Each row is a point. To make a cloud, some directions were put in groups of two or more. Within a group, all points are equally far from the middle, so they leave a hole (a ring in 2 directions, a hollow ball in 3). The other directions are filled evenly. Then the cloud was stretched, turned, moved and blurred a little. How many holes are there, and how many directions does each take, smallest first?

Cloud, 14 rows:
[[ 2.41  1.83]
 [ 2.80  1.18]
 [ 1.18 -3.71]
 [ 0.21  0.24]
 [-1.24 -0.93]
 [ 1.47  2.32]
 [ 0.79  2.16]
 [ 1.45 -2.17]
 [ 1.35  2.70]
 [-0.05 -1.26]
 [ 1.06  0.08]
 [ 3.86 -0.54]
 [-1.26  1.02]
 [ 0.06  2.33]]
Holes: 0

Cloud, 15 rows:
[[ 1.62  1.76]
 [ 0.08 -2.54]
 [ 3.06  0.13]
 [ 0.97  2.08]
 [-2.11  2.41]
 [ 1.01 -0.80]
 [ 0.61  2.67]
 [ 1.23 -0.78]
 [-1.84  1.16]
 [ 0.08  3.95]
 [-1.30  2.91]
 [-0.86  1.78]
 [-1.35 -0.61]
 [ 0.55  0.09]
 [-2.00  2.82]]
Holes: 0

Cloud (19 x 3):
[[-0.01  1.82  2.32]
 [-2.93 -1.01 -0.72]
 [-0.63 -1.13 -2.78]
 [-3.16 -1.51 -0.06]
 [ 1.70 -1.09 -0.02]
 [-3.41 -0.37  2.37]
 [-2.83 -0.16  3.58]
 [-1.02  1.25  2.70]
 [ 1.55 -2.19  1.12]
 [-3.01 -1.16  1.18]
 [-0.30 -2.30  1.43]
 [ 1.12 -3.32  2.75]
 [ 1.07  0.02  0.88]
 [-3.77  0.39  0.66]
 [-2.79 -0.15 -1.44]
 [ 0.21  0.47  0.23]
 [-0.76 -0.96 -2.08]
 [ 0.21 -1.69 -0.26]
 [-1.34 -2.28 -1.32]]
Holes: 0

Cloud:
[[-0.65 -0.13 -1.14  2.86]
 [-2.04 -0.79  0.78  2.19]
 [-1.02 -1.92  2.76  3.49]
 [ 2.82 -1.63 -0.71  3.60]
 [ 2.64 -0.25  2.46 -0.35]
 [ 4.27  1.18 -0.63  0.21]
 [-1.50  0.57  1.90 -2.08]
 [-0.45  1.81 -2.93  0.28]
 [-2.05 -1.41  1.34 -0.58]
 [ 1.82 -1.48 -2.39 -0.21]
 [-0.48 -1.83 -3.02  0.78]
 [ 1.90 -1.83  2.30  2.45]
 [-0.08 -2.27 -1.34  0.19]
 [ 0.56  1.36 -1.48  2.60]
 [-0.84 -1.67  4.10  2.98]
 [ 1.03  1.08  0.33  1.08]
 [-0.99  0.74 -3.12 -0.44]
 [-1.40  1.45  2.07  1.33]
 [ 1.42 -2.04  2.26  2.00]
 [ 1.29  0.84  2.05  0.90]
 [ 3.20 -1.88 -0.79 -0.08]
 [ 0.58 -0.78  1.85  3.26]
 [ 2.78 -1.09 -1.17  1.98]
 [-0.79 -2.34  0.26  2.31]
 [-1.37 -0.16  1.48 -1.67]
 [-1.21  1.90 -1.84 -0.26]
 [-3.39 -1.89  1.61  0.85]
 [-0.17  1.31 -1.73  1.54]
 [ 1.74 -3.91  1.23 -0.23]
 [ 1.79  0.56  2.12 -0.75]
 [-1.06  0.81  0.52 -2.19]]
Holes: 0

Cloud:
[[-2.33 -1.62 -1.72 -2.77  1.71  0.28]
 [ 0.50  1.68 -0.46 -2.15  4.31  0.11]
 [-3.03  0.79 -2.31 -1.79  2.72  1.81]
 [-3.28  1.92  1.08  1.35 -1.24  0.63]
 [-0.45  3.17 -0.77 -2.05  0.17  0.33]
 [-4.09 -0.42  1.01 -1.89 -1.38  0.22]
 [-3.37  0.35  2.32  0.81  2.75 -0.68]
 [-1.35  1.13  3.34 -0.73 -1.48 -0.56]
 [-3.22  0.79  2.43  1.15 -1.45 -1.89]
 [-1.97 -0.96 -0.72 -0.58 -0.55 -2.97]
 [ 0.85 -1.82  0.95 -2.64 -1.94  0.55]
 [-0.77 -1.77  0.77  1.38 -2.44 -1.35]
 [-3.40 -0.84 -1.16 -2.81  1.86  0.88]
 [ 1.03 -0.67 -2.97 -1.96  1.77  2.32]
 [ 0.49 -2.43  1.12  0.94 -1.84 -1.98]
 [-3.96 -0.59  0.42 -0.90  1.80  1.90]
 [-0.65 -0.78 -0.39  1.43 -1.86  1.16]
 [-2.87  0.64  3.22 -0.72  1.89  0.28]
 [-3.06  1.48  0.04 -2.87  3.20  1.47]
 [-2.67 -1.95  1.59  0.90 -0.35 -1.77]
 [-3.34  0.94  0.40 -3.20 -0.12 -0.76]
 [ 0.72 -1.91  1.24 -2.99 -0.08  0.92]
 [-2.15  1.39 -0.75  2.44  1.16 -0.79]
 [ 0.69 -2.05  1.73 -2.26  0.52  1.10]
 [-2.47  0.05 -2.73 -1.69  2.24  2.25]
 [-1.43  1.74 -0.15 -2.16  4.25 -0.49]
 [-3.85  0.28  2.94 -0.79  0.15 -0.19]
 [-1.56 -2.77  0.25 -2.03 -0.73  0.92]
 [-0.55 -1.06 -2.61 -1.82  1.71  2.81]
 [ 1.23 -0.10  0.43 -2.91 -2.09  0.50]
 [ 0.60 -2.13 -0.14  0.51 -1.27 -2.94]
 [ 1.48  0.14 -0.05 -2.17 -2.19  1.20]
 [-1.57  0.22 -3.39 -1.21  1.85  1.57]
 [-0.30  0.11 -3.08  0.09 -0.20 -0.75]
 [ 0.84 -1.48 -0.51 -2.03  2.01  2.82]
 [-1.64  2.32  1.20  1.17 -0.36 -2.69]
 [ 0.11  0.18  2.14 -2.75 -1.39  0.27]
 [-0.51 -1.41 -2.74 -1.25  3.11  0.16]
 [-0.31 -0.33 -1.15  2.47 -0.23 -0.77]
 [-1.46  2.63  0.60 -1.19  1.97  2.75]
 [ 1.80 -0.35 -2.08 -2.27 -1.70  0.39]
 [ 2.13 -1.40  0.82 -0.33  3.24 -1.47]
 [-2.49  0.94  1.74  0.38 -0.05 -3.37]
 [-3.01  0.11 -1.43 -1.88  3.29 -0.46]
 [-1.78  0.39 -0.47  2.29 -1.03 -1.69]
 [ 2.42 -0.09 -0.07  1.58  2.29  0.07]
 [-1.71 -0.25 -1.68  0.95  3.39 -0.65]
 [ 0.80  0.67 -0.29 -3.28  3.67  0.62]
 [-2.72  3.03 -1.09 -1.48  0.36  1.79]
 [-1.00 -1.05 -3.05 -1.76  2.84  1.03]
 [ 2.34 -0.78 -0.03 -0.16  3.85 -0.84]
 [ 1.35 -0.04 -0.53 -0.61 -1.07  2.45]
 [-2.50 -0.03  0.76  1.14 -1.06 -3.07]
 [-1.70 -1.58 -1.90 -2.09  1.98  2.40]
 [-2.46  1.05  0.20 -0.25 -0.45 -3.21]]
Holes: 3 (2, 2, 2)
